Rows are points. Two turns around zero, p and q, are shown by what they do to some points. Where does a point land after both, in the order given? Backwards means that the second turn is done in reverse. Each puzzle has new turns, and all numbers are rounded.
(in the rows, 128 means zero)

Turn p:
[112 145] => [105 132]
[143 136] => [135 143]
[186  95] => [194 137]
[ 71 136] => [ 78 100]
Turn q:
[146 120] => [130 148]
[ 81 166] => [107  71]
[100 122] => [143 103]
[184 104] => [133 189]
Where do these land?
p, then q: [161 169] => [ 78 112]
q, then p: [155 136] => [101 136]
p, then q backwards: [68 95] => [ 78 174]
q, then p: [127 112] => [138 141]

Turn p:
[150 154 145  90] => [161 162 129 153]
[151 108  87 149] => [105  96  93 144]
[128 158 160 138] => [118 159 158 136]
[159  88 145  86] => [182  99 134 156]
[ 88 104  98 162] => [ 95  96 116  84]
[ 92 156 133 142] => [108 155 138  96]
Turn q:
[152 144 168  91] => [149 161 167 154]
[114 102 149 133] => [ 94 133 132 140]
[148 142  89 164] => [151  79 113 110]
[103  83 136  93] => [ 84 167 139 109]
[123 169  98 158] => [162 100  88 126]
Where do these land?
p, then q: [144 131 141 118] => [133 110 132 141]
p, then q: [136  85 110 113] => [105 109 154  98]
p, then q backwards: [147  96 189 139] => [191 122 162 136]
q, then p: [128 225 112 139] => [100 104  78 205]
p, then q backwards: [109 118 104 116] => [120 134  96 133]
p, then q: [122  97  95 144] => [ 97 135 127  91]
p, then q: [111 145 144 127] => [144 145 130 144]

Turn p:
[119 125  87 100 161 103] => [ 86 153 128 113 160 153]
[154  97 146 134 127 123] => [146 103 114 142 153 120]
[180 167 199 154  94 180] => [226 119 120 118  89  79]
[ 88 117 110  97 145 113] => [ 76 123 141 109 136 141]
[111 123 125 119 165 103] => [ 95 138 145 124 157 119]
[143 156 152 176  93 130] => [164 138 118 163  90  99]
[ 95  99 121 103 131 114] => [ 85 102 131 120 137 139]
[107 113  95 135 149 147] => [116 130 159 133 135 166]
[155 154 116 134  87 139] => [157 145  94 131  95 138]
Turn q:
[140 110 120  74  93 148] => [122  83 133  75 138 126]
[ 98 174 129 138 144 145] => [142 143  86 139  92 126]
[139 106 144  72 138 122] => [106 127 145  80 136  96]
[118  80 153 115 112 124] => [119 125 178 102 120 138]
[143 154 144 191 150 136] => [142 176 106 167 139 159]
[133 166 117 164 132 134] => [148 139  93 161 132 141]
[117 169 127 187 128 103] => [170 151 114 186 122 134]
[119  62 122 124 146 138] => [ 73 123 167 124 121 142]
[146 131  94  86 108 101] => [131  83 129 118 154  88]
Where do these land?
q, then p: [138 176 137 126 128 115] => [133 166 103 135 148 138]
p, then q: [139  95 113 111 116 100] => [ 90 114 121 152 109 133]
p, then q: [118 133 108 106 129 146] => [125 118 116  98 115 133]
p, then q backwards: [133 129 160 141 151 134] => [135 127 132 116 116  90]
p, then q: [132 118 138 152 141 133] => [129 153 137 135 141 135]
q, then p: [171 119 149  97 129 123] => [107 141 137  89 158 112]
p, then q: [101 113  84  93 142  95] => [109 123 106 126  61 128]
q, then p: [ 31  93 138 150  98 142] => [171  58  92 141  64 120]
p, then q backwards: [189 177 125 176 118 164] => [109 189 182 168 110 100]

Turn p:
[151 158 122 179 105 159 149 149] => [155 164 135 141  90  94 118 166]
[113 162 148 101 148 101 131 149] => [149  99  94 153 139 129 156 115]
[ 31 160 135 113 112 155 126  79] => [ 99 110 175 206 185  98 123 108]
[140 106 115 112 117 100 125 157] => [127 111 121 115 106 168 140 137]
[162 143 109 104 142 152 160  91] => [139 112 145 101 106  85 113  88]
[150  78 144  98 128  71  70  96] => [102 109 128  59 178 176 161 125]
[150 107  80 180 143 158 112 142] => [123 148 122 104 107 126  63 170]
[119 102 156 178 122 147 129 153] => [119 190 116 144 125 142 120 149]
[121 126 148 102 117 163 114 107] => [ 86 130 138 130 136 101 143 113]
[143 138 122 112 147  74 164 156] => [181 103 105 126 108 161 142 109]
Turn q:
[119 151 146  76 164 152 161 142] => [ 90  82 103 132 138 146 102  89]
[183 133 113 148 161  87  68  94] => [ 92 130 189 111  90  90 170 164]
[113 129 145 165 149 127 145  99] => [135 116 129 133 164  86 125 142]
[110 134 107  98 153 124 175 110] => [104 101 113 134 173 147 150 108]
[108  94 118 163 132 158  98  95] => [135 148 100  98 138  99 133 180]
[154 143 130 126 103 134 148  95] => [139 127 160  95 152 135 125 114]
[103 151 123 134  67 121 111 181] => [169 157 134 166 103 176  96 138]
[116 128 150  77 127 102 151 127] => [ 94 141 127 146 146 142 121  81]
[145  90 120 165  97 149  96 209] => [193 147  96 136  48 130 129 137]
Where do these land?
p, then q: [125  94 105  70 101 114  57 171] => [150 145  23 137 144 157 124 123]
q, then p: [104  67 113 112 161 143  95 142] => [148  83 165 164  97 144 103 148]
q, then p: [111 196 125 137 128 145 108 128] => [ 81 157  88 130 129 143 132 156]
p, then q: [118 126 134 151 135  85 112 121] => [119  87 114 113 105 120 131 122]
q, then p: [170 143 109 178 137 155 163 125] => [121 142 116  74  99 160 148  91]
q, then p backwards: [137 116 120  97 139  94 147 103] => [115 110 166 100 114 132 121 105]
q, then p: [110 104 122 136 101 154 185 128] => [138 106 118  79 117 102  91 108]
p, then q backwards: [137 187 167 165 104 170 137  83] => [133  92 166 193 129  78 121  90]
q, then p: [141 118 156 107 146  92 147 151] => [147 147 171 127 166 128 122 124]
